Each row of a before or after table is a point. One or more steps were done to the points. Then noise was added and the rows were shuffled. The steps act on columns, c1 being the first. Write out the steps. A step turns or swaps two columns, mirrors them in a line or flattens them onto one, adds a multiple of one to another, or multiplies or shifts one. Angles are multiples of 10 degrees, from the lower column toward the higher: turns from -170 to 170, lines from 10 to 170 but not 90. Use the fewest steps. Two steps may share a column if one is a turn and the other turns, adds or multiplies; they go together, in the order done. Otherwise the lowest column goes first.

Before, 8 rows:
[[ 0.12 -0.03  0.79]
 [-0.27 -0.38 -0.02]
 [-0.27  0.03  0.09]
 [-0.03  0.26  0.51]
 [ 0.01  0.50  0.54]
 [ 0.01  0.01  0.44]
 [-0.41 -0.23 -0.07]
 [ 0.26 -0.50 -0.15]]
After (8 x 3):
[[-0.07  0.51 -0.21]
 [ 0.04  0.70 -0.10]
 [-0.66 -0.34 -0.22]
 [ 0.30  0.50 -0.68]
 [-0.69  0.12 -0.06]
 [ 0.05  0.32 -0.29]
 [ 0.61 -0.46 -0.21]
 [-1.02 -0.20 -0.10]]
Steps: multiply c1 by 2.5; mirror c2 and c3 in the line at 20 degrees

Before (13 x 6):
[[ 0.63  0.05  0.16  0.29 -0.21 -0.55]
 [-0.38  0.28  0.29  0.12  0.17 -0.28]
 [ 0.70 -0.37 -0.40  0.46  0.36 -0.44]
 [ 0.15  0.22  0.07 -0.07  0.11 -0.18]
 [-0.19 -0.62 -0.49  0.09 -0.48 -0.03]
 [ 0.20  0.41  0.39 -0.34 -0.26  0.08]
 [-0.10  0.37  0.08  0.34 -0.13  0.01]
 [ 0.21 -0.25 -0.19  0.16 -0.01  0.04]
 [ 0.02 -0.60 -0.05 -0.29 -0.51 -0.14]
 [ 0.33  0.29  0.40  0.06  0.59  0.30]
 [ 0.15 -0.18  0.43 -0.22 -0.05  0.38]
 [-0.18  0.31 -0.08 -0.16  0.27 -0.58]
 [-0.13 -0.47  0.07 -0.55 -0.24 -0.50]]
After (13 x 6):
[[ 0.64 -0.07 -0.01  1.47 -0.50 -0.39]
 [ 0.17  0.14  0.00 -0.30 -0.22  0.19]
 [-0.13  0.25 -0.23 -0.14 -0.64  0.21]
 [-0.11  0.14  0.28  0.53  0.06  0.34]
 [ 0.21  0.12  0.15 -1.30  0.17  0.47]
 [-0.12 -0.58 -0.32 -1.21 -0.37 -0.11]
 [ 0.07 -0.78 -0.21 -0.45  0.06 -0.12]
 [-0.36  0.21  0.25 -0.21 -0.29  0.17]
 [-0.22 -0.73 -0.30  0.93  0.11 -0.19]
 [ 0.65 -0.29  0.32  0.29 -0.45  0.26]
 [ 0.19 -0.21 -0.03  0.56  0.05 -0.23]
 [ 0.17 -0.05  0.20 -1.11  0.35 -0.19]
 [ 0.32  0.73  0.34 -0.52  0.06 -0.24]]
Steps: turn c5 and c6 by -110 degrees; turn c2 and c6 by 50 degrees; turn c3 and c4 by -40 degrees; multiply c4 by 2.5

Before, 8 rows:
[[ 0.27  0.13  0.08 -0.58 -0.22 -0.08 -0.45 -0.36 -0.38  0.29  0.49]
 [ 0.24  0.50 -0.07 -0.56 -0.14  0.85 -0.71  0.48  0.05  0.33  0.47]
 [ 0.23  0.44  0.08  0.31 -0.25  0.13  0.41  0.33 -0.13 -0.03  0.17]
 [-0.59  0.17 -0.20  0.36  0.20 -0.19 -0.70 -0.56 -0.12 -0.04  0.35]
 [-0.16 -0.14 -0.25  0.05 -0.34  0.13  0.40 -0.37  0.02 -0.28 -0.45]
 [-0.41  0.70 -0.09  0.05  0.41  0.43  0.36 -0.11  0.06  0.30  0.06]
 [-0.63 -0.36  0.28  0.40 -0.20 -0.23  0.20  0.43 -0.59 -0.39  0.20]
 [ 0.10 -0.46  0.83 -0.06 -0.55  0.93 -0.74  0.44 -0.27 -0.29  0.72]]
After (8 x 11):
[[-0.59 -0.69 -0.17 -0.10  0.45  0.10  0.45 -0.10 -0.15  0.21  0.06]
 [ 0.07 -0.41  0.06 -0.38 -0.27  0.25  0.11  0.41 -0.28  0.22  0.13]
 [ 0.25 -0.07  0.08  0.73 -0.27  0.14 -0.02 -0.33 -0.61 -0.31  0.49]
 [-0.51  0.52  0.81  0.24 -0.60  0.81 -0.61  0.52 -0.48 -0.45  0.74]
 [-0.39 -0.25 -0.23 -0.14  0.20 -0.57 -0.43 -0.50 -0.32 -0.63  0.32]
 [-0.41 -0.50 -0.04  0.75 -0.06  0.78 -0.04  0.52 -0.18 -0.53  0.47]
 [-0.33  0.31  0.20 -0.47 -0.24 -0.57 -0.20  0.42 -0.74  0.22  0.19]
 [-0.22  0.19 -0.24 -0.27 -0.29 -0.03 -0.14 -0.38 -0.22  0.48 -0.40]]
Steps: turn c1 and c6 by 40 degrees; multiply c2 by -1; turn c7 and c10 by -60 degrees; turn c4 and c10 by -160 degrees; shift c9 by -0.20
